Every row gives one point. Each table stands for the endless flat space through its points: a line for two points, a plane for three, and so on. Write the one point that lies in both, or say that there is none.
(in the rows, 128 means zero)

First, 2 rows:
[[149 150 103 127]
 [148 152 109 121]]
Second:
[[141 142 129 103]
 [156 172  94 133]]
They share: [147 154 115 115]

First:
[[126 113 151 135 105 112]
 [151  68 166 115 110  82]]
Second:
[[136 101 151 144 119  91]
 [142 101 147 146 129  87]
 [160  93 143 134 135  81]]
They share: no point

First:
[[136 105 146 129 144 165  95  91]
 [ 86 128  98  70 143 110 122 169]
 [157 123 120  94 127 118 101 107]
 [ 70 141  96  80 146 138 129 158]
 [ 77 125 104 100 137 152 125 151]
 [128 124 110  92 105 144 116 113]]
Second:
[[140 128 137 113 103 136 122 139]
 [128 132 114  95 132 136 107 121]
 [ 92 124  94 107 140 112 131 133]]
They share: no point

First:
[[147 187  88 140 156 159 107 140 184]
 [107 125 144 122  80 121 173 136 160]
 [151 109  84 158 112 173 153 120 152]
 [137 126  82 167 116 166 150 142 122]]
Second (5 x 9):
[[123 140 105 134  81 125 157 159 185]
 [109 148 103 183 165 181  99 106 168]
 [110 145 102 144 133 176 129 118 146]
 [ 91 174 111 154 119 161 131 131 191]
 [162 115 104 119  70 132 191 147 157]]
They share: [136 130 103 144 111 154 150 130 159]

First:
[[150 135 138 121 138 150  88 143 121  95 136]
 [169 179 169 170 173 116  90 106 131 120 122]
 [154 159 160 149 166 134  98 112 129 115 129]]
Second, 4 rows:
[[153 143 145 141 160 152  89 113 125  97 148]
 [111 115 122 155 146 133  99 122 108 126 124]
 [161 141 148 147 170 155  81 102 128  82 160]
 [165 157 169 134 173 148  96 109 137  94 143]]
They share: [147 147 153 136 159 144 100 119 127 110 133]

First, 2 rows:
[[136 140 111 136 125 143 123 170 156 146 145 142]
 [136 116 165 178 167  95 141 128 150 116 169 130]]
Second:
[[108 138 166 171 162 140  91 119 169 143 193 135]
 [136 120 107 146 184 149 140 156 143 138 167 149]
 [135 110 126 137 154 142 150 168 126 119 138 109]
 [162 110 124 139 136 116 157 185 133 119 117 119]
 [125 113 111 161 161 129 126 155 149 152 173 152]
 [149 123 167 155 111 111 130 177 137 128 113  84]]
They share: no point

First (5 x 14):
[[176  84  67 126 172 120 130 102 141 189 121 215 158 130]
 [177  97  96 133 150 128 136 115 105 157 133 182 134 137]
 [146 107 104 151 147 135 140 138 146 101 161 139 151 143]
 [174  81  89 143 164 119 134 105 132 172 125 193 145 131]
 [175  86 100 143 156 122 138 111 118 159 131 180 136 136]]
Second (6 x 14):
[[160  95 120 159 134 111 141 134 149  89 145 158 128 165]
 [147 123 164 165 145  81 104 146 118  98 179 157 117 172]
 [141  91  92 141 170 150 150 103 125 142 170 167 175 164]
 [172 101 130 165 137 113 140 153 150  88 133 162 118 179]
 [163  95 114 153 191 177 168 158 104 128 151 173 131 180]
 [213  97  94 139 130 149 179 165 185  97 101 151 129 176]]
They share: no point

First (7 x 18):
[[150 117 172 114 147 115 101 188 140  87 181 126 139  77 137 133  96 143]
 [100 131 130 146 171 151 102 144 121 106 133 106 164  87 128  97  53 141]
 [113 118 143 146 162 129 104 151 133 105 127 130 132  73 157 111  48 134]
 [134  88 196 122 158 108 101 166 122 110 127 108 115  75 168 138  51  92]
 [ 99 142 132 148 169 136 116 133  98 140 125 117 159  98 140 103  63 124]
 [162 151 147 114 140  74 145 217 144 131 221 203 125  96 136 173 166 165]
 [116 114 136 142 165 139 125 156 135 122 138 126 152  65 138 107  52 132]]
Second:
[[ 70 147 149 161 134 157  70 146  92  97 144  98 109 149 120 171 115 109]
 [113 148 168 136 149 130 103 177 114  98 180 111 138 114 106 119  80 150]
 [130 155 155 121 164 105 120 190 112 103 172 132 165  91 124 111  89 179]
 [106 144 153 161 145 142  83 138 114  96 177 112 113 134 114 124  85 125]]
They share: no point

First (4 x 18):
[[211  59 135 141 101 102 128 153 107 125 147 146 112  96 110  46 110 102]
 [155 122 110 156 128 126 127 130 117 172 141 175  79 119  99  79 147 142]
 [157 111 123 150 127 116 123 135 123 157 135 163  94 117 102  83 139 127]
 [165  67 163 136 120  71 118 149 149  98 121 132 146 101 123 100 113  75]]
Second:
[[131  50 124 113 168  79 113 136 120 196  67 116 132 104  93 138 154 100]
 [188 124 171 185 160 119 139 109  95 186 115 116 106 167  36 114 134  89]
 [112 119 168 106 124  53  85 190 139 148  96 117 157 149 127 134 170 136]
 [144 119 200 124 128  76  75 146 152 108 139 180  67 135 139  41  73 111]
 [156 120 156 150 123 109 105 127 146 108 137 169  86 111 104  55  93 106]
 [147  80 165 132 165  88 113 124 114 186  86 120 112 142  79 124 138 100]]
They share: no point

First, 5 rows:
[[169 145 152 133 110 109 179 189 110 109 122 142  92 123 128  63 105 162
  135 164]
 [175 135 162 135 116 125 171 171 104  95 122 136  86 109 126  77  89 166
  141 178]
 [134 122 132 139  86 120 153 166 101 120  88 143  93 109 161  83  94 131
  147 153]
 [156 109 172 129 108 117 161 135 115  80 101 150  65  95 136 111  85 162
  161 209]
 [151 100 177 107 128 107 158 120 128  69 120 152 102 102 113 131  94 151
  137 163]]
Second (3 x 20):
[[128 101 115  96 131 101 178 154 127 119 142 143 117 128 136 108 123 137
  150 132]
 [124 118 117  96 131  91 183 148 115 120 145 135 121 132 146 113 122 144
  162 125]
 [125 126 123 101 125  89 180 144 106 117 139 132 122 131 151 113 115 146
  165 123]]
They share: no point

First, 5 rows:
[[135 182 128 117 118  88 147  73 102 147 183 115 172 153  79 140 186 101
  173 171 151 112  93 101]
 [144  98  85 103 147  95  95 110 127  99 141  73  94 109 145 157 128 114
  140 143  86  97 103 133]
 [ 87 144 106 117 140  52 135 121 114 145 177  65 118 139 133 128 186 157
  159 159 135 120 105 169]
 [143  99 109 125 109  94 109 129 144 130 132  82  81 122 134 142 138 125
  130 109 107 116 107 135]
 [128 100 117 134 110  79 115 141 141 140 135  77  78 126 137 133 144 139
  140 115 115 118 101 149]]
Second, 7 rows:
[[186 117  82 134  52 115 130 119 104 116 178 132 128 114 109 150 141 102
  154 121 129 142  71 136]
 [162 119 139  94 144  76  98 103 139 134 186 127  78 122 129 174 156 113
  135 114 147  93 125 123]
 [168 116 103 145 129 131  57 149 139 113 196 117  99 129 147 145 162 112
  105 119 149 132 109 143]
 [140 134 137 136 117  73 112 164 119 127 156  78 102 146 114 133 159 113
  156 150 133 126 119 150]
 [166 118  85 118 109 109 104 100 130 126 182 133 101 116 125 172 158  97
  120 123 143 136  96 127]
 [154 127 118 148  84  97 120 153 107 135 146  99 117 120  94 129 148 110
  158 142 119 124 106 141]
 [101 126 115 149 128 112 128  88 145 191  88  88 110 109  67 138 155 117
  121 159 101  93 125  92]]
They share: no point

First:
[[ 80 149 121  95 103  90 123 125  82  82 164 138  76 120 155 119  98 101
  139  98 132 147 115 102]
 [ 92 169 103  98 103 129 138 180 107 101 166  95 103 147 122 146  77 120
  124 108 113 109  89 136]
 [ 83 179 111 135 135 127 109 127 108 127 207 110 117 146 144 145  70 160
  148 105 130 101 137 158]
 [112 141 131 134  91 169 112 182  85 107 142  97 151 115 142 142 113 160
  156  72 159  79 101 166]
 [149 106 133 134 106 170 103 122  91 105 136 152 162  86 168 154 111 149
  175  84 167 161 128 163]
 [116 145  82 117  95 126 105 117 119 108 163 174 111  79 153 130 109 115
  126 105 149 187 115 132]
 [114 140 145 137 114 172 109 164  85 114 153  92 154 133 150 153  92 169
  169  83 147  80 120 172]]
Second:
[[101 154 129 145 103 155 106 167 116 119 165 115 111  99 136 149  80 144
  155 107 153 136 120 140]
 [ 85 176 107 123  87 166 134 131  98 113 168 110  91  82 152 164  71 129
  147  75 115 132 129 140]
 [ 99 134 105 145 105 127 102 177 150 131 151 115 157 139 170 161 122 122
  111  71 147  90 128 182]
 [ 83 144  80  94  86 161 132  80  65 113 139 134 107 101 169 141  89 135
  146  51 113 132 140 131]
 [103 174  90 104  86 146 142 120 105  98 179 124 122 116 184 171 104 110
  116  56  88 102 115 176]]
They share: no point

First:
[[167 116 116 125 153 153 144 180  92 125 106 136  95 101 121 134 127 104
  135 171 152 136 121 113]
 [165 126 102 119 145 141 156 174  94 113 118 120  99  91 107 142 137 116
  127 167 156 120 109 113]
 [128 155  89  68 135 135 180 123 101 107 160  70 149 104  64 188 100 104
  147 135 152 106  73 137]]
Second, 7 rows:
[[132 126  81  89 139 164 109 129 105 119 118 107 106 115 153 136 113  86
  146 154 148 107 118 121]
 [179  95 158 124 185  94 173 170 124 101  91  41 114  64  71 176  77  51
  170 158 235 132 153 112]
 [153 152 131 106 134 173 177 170  50 133 141 153 142 106  64 151 105 124
  141 148 130 167  90 122]
 [195 130 131 142 177 140 166 164 118 126 109  60 127  62 119 132 109  57
  149 146 191 146 143  98]
 [141 104 117  83 152 123 129 160  99 106  98  86 108 114  86 174  79  74
  153 161 191 112 132 120]
 [180 140  78  82 136 179  97 189 104 185  97 113 151 145 135 106 103  74
   82 171 128 115 136  58]
 [163 134 162 101 155 128 179 174  75 123  76 135 155  92  10 153 119 110
  173 205 166 143 114 133]]
They share: no point

First, 2 rows:
[[119 115 173 134 157 118 136 149 103 120 134  77 108 183  82 131 118 136
  140 154 131 171 114 171]
 [105 105 165 142 159 130 132 139 107 130 132  91 120 165  92 119 122 146
  136 146 125 159 104 157]]
Second (2 x 24):
[[100 103 153 146 168 132 130 131 116 134 122  97 127 153  97 118 118 150
  141 145 126 149  97 150]
 [ 92  91 185 146 136 148 130 143  88 138 158 101 123 165  97  98 142 154
  113 133 110 165 105 150]]
They share: [ 98 100 161 146 160 136 130 134 109 135 131  98 126 156  97 113 124 151
 134 142 122 153  99 150]

First, 2 rows:
[[138 147 134 106 118 108 142 131  94 112 133 141 146 147 165 156 131 118
  122 152 106 151 113 146]
 [150 151 134 106 154  92 122  99 106  96 137 173 134 175 137 152 139  94
  154 180 122 175 105 178]]
Second:
[[138 149 113 100 122  95 129 135  86 138 155 162 132 171 194 151 137 122
  140 132 129 150  90 186]
 [158 160 147  91 134 155 149 106 109 129  74 198 119 173 120 142 123 111
  122 162 111 162  94 167]
 [153 133 159  89 147 129 165 111 111  82 100 125 159 102  96 191 127  82
  139 211  87 182 138 135]
 [135 152 166 111 127 121 153  98 107  96  86 181 125 167 110 144 132 107
  118 172  99 146 105 140]
 [137 154 117 100 123  99 131 136  82 141 145 171 126 182 184 148 143 129
  133 137 133 146  88 188]]
They share: no point

First, 5 rows:
[[175 158 174 128 135 149 136 140 161 160 133 114 101 115 130 140 165 207
  151 112 135 191 158  93]
 [160 161 121 123 147 144 187 138 149 144 160 120 143 164 129 108 123 127
  172 128 174 152 123  93]
 [125 144 141 114 157 116 165 129 128 141 131  93 135 132 141 135 152 151
  178 110 138 154 150 100]
 [131 121  87 102 128 109 166 157 147 116 169  97 147 179 167 133 118  95
  158 117 168 124 112 111]
 [ 91 137 140 105 178  88 174 119 105 133 113  77 149 122 142 144 156 135
  195 103 125 140 156 100]]
Second (5 x 24):
[[151 128 107 129 145  94 153 179 159 139 113 131 143  74  97 132 189 204
  165 136 173 176 162  91]
 [153 154 161 109 145 110 142 153 148 140 141  95 107 136 171 155 147 145
  137  97 151 164 131  96]
 [160 130 170 109 145 141 121 122 162 156 169  84  96 158 160 168 105 136
  154  93 129 157 130  91]
 [157 116 128 147 154 109 138 173 159 157 137 107 122  92  97 132 165 192
  171 133 158 164 177  79]
 [143 129 150 145 127 104 145 190 141 127 133  78 110 149 139 132 161 156
  146 123 105 131 176  88]]
They share: [151 137 143 111 136 115 141 152 156 136 137 104 119 131 145 153 147 159
 150 109 140 161 138  97]

First (6 x 24):
[[158  77  50 141 159 122  92 147 120 138 138 137  93  81 116 130 104 110
  105 164 151 137  96 100]
 [141  76  66 136 146 123 101 136 128 123 140 158 103  73 111 133 121 123
  103 160 171 149  97 109]
 [166  86  90 126 146 125 124 142 140 183 152 107  98 140 147 116 113 126
  142 148 122 116  92 151]
 [ 91 149 130  82  58 132 128  95 154 129 118 204 153  90 147 171 139 160
  147  79 191 160 106 151]
 [189 123 156 116 136 110 144 102 107 201 108 152 138 187 140 116 110 129
  195 108 123 106 108 157]
 [155 135 128 115 111 128 113 102 101 152  92 192 149 129 119 140 113 132
  156  97 166 134 103 126]]
Second:
[[119 112  96 109  95 111 104  83 147 162  71 153 118 133 154 136  55 123
  155 140 163 113  96 119]
 [181  96 113 150  87 137 141  69  85 156 140 149  76 128 120 133 151 126
  167 137 140 177  87 137]
 [ 91 119 112  68 146  97 128 163 130 186 154 158 154  62 137 100  89 115
  132  78 170  94 147 117]
 [172 108  51 122  73 129 121  63 116 134 154 235 141 189 115 172  83  67
  156 139 129 147  66  94]
 [160 115 144 151 201  77 133 176 134 189 181 138 141  81 135 142 169 164
  164 136 155 126 119 182]
 [144  81 109 130 181  67 112 121 174 123  93 153 103 127 168 142 136 178
  138 150 170 105  92 150]
 [161  78  85 155 102  93  88  98 130 147 163 179 106 144 101 172 139 156
  152 151 152 109 120 139]]
They share: no point
